Rows are points. To make a cloud, some directions were put in groups of two or more. Within a group, all points are equally far from the middle, so they leave a hole (a ring in 2 directions, a hollow ball in 3). The other directions are filled evenly. Then the cloud was stretched, turned, moved and blurred a little. How many holes are there, and how many directions does each take, smallest first?
In the rows, zero is written as 128.

Cloud (22 x 3):
[[154 117 128]
 [ 71 159 113]
 [119 160  94]
 [148 111 122]
 [101 131 203]
 [ 78 107 142]
 [121  90 140]
 [133  96 119]
 [ 89 120 176]
 [135 138  92]
 [115 168 118]
 [114  89 130]
 [103 158 190]
 [150 110 126]
 [145 115 110]
 [141  97 136]
 [169 143 159]
 [107 115 203]
 [149 137 116]
 [154  98 164]
 [131  91 148]
 [132  91 146]]
Holes: 1 (2)

Cloud (29 x 4):
[[106 117 166 133]
 [ 87 137  97 145]
 [118 121 104 187]
 [140 141  70 130]
 [ 73 127 130 160]
 [178 138 122 125]
 [ 96  91 125 137]
 [134 120  85 164]
 [ 99 145  97 183]
 [143 115 142 169]
 [121 147  79 106]
 [104 160 104 131]
 [100  84 118 129]
 [178 146 114 112]
 [176 109 126 106]
 [ 85 106 126 166]
 [ 94  95  88 101]
 [ 75 118 135 162]
 [107  92 110 155]
 [145  87 103 139]
 [149 148  74 109]
 [171 137 141 130]
 [ 89 106 102 105]
 [ 83 134 104 147]
 [147 137 128 190]
 [131 164  93 124]
 [160  97 114 134]
 [112 144  85 105]
 [107 114  66 113]]
Holes: 1 (3)

Cloud (29 x 4):
[[107 171 157 116]
 [ 95 118 178 115]
 [145  90 148 132]
 [107  89 135 142]
 [121 151 100  81]
 [118 144 119  67]
 [100  89 119 132]
 [154 103 118  87]
 [128 117  87 128]
 [106 103 133  73]
 [139 116 157 151]
 [120 138 101 151]
 [111 147 102  79]
 [109 173 154 115]
 [106 124  95  86]
 [141 133 177 124]
 [ 97  94 108 120]
 [126 142 166  76]
 [100 139 159  75]
 [130 159 158  82]
 [168 143 131 111]
 [ 82 137 120  86]
 [ 87 109 131  83]
 [ 91 111 163  89]
 [122  79 147 102]
 [104 116 180 101]
 [168 138 134  99]
 [ 83 143 111  94]
 [146 140 122  71]]
Holes: 1 (4)
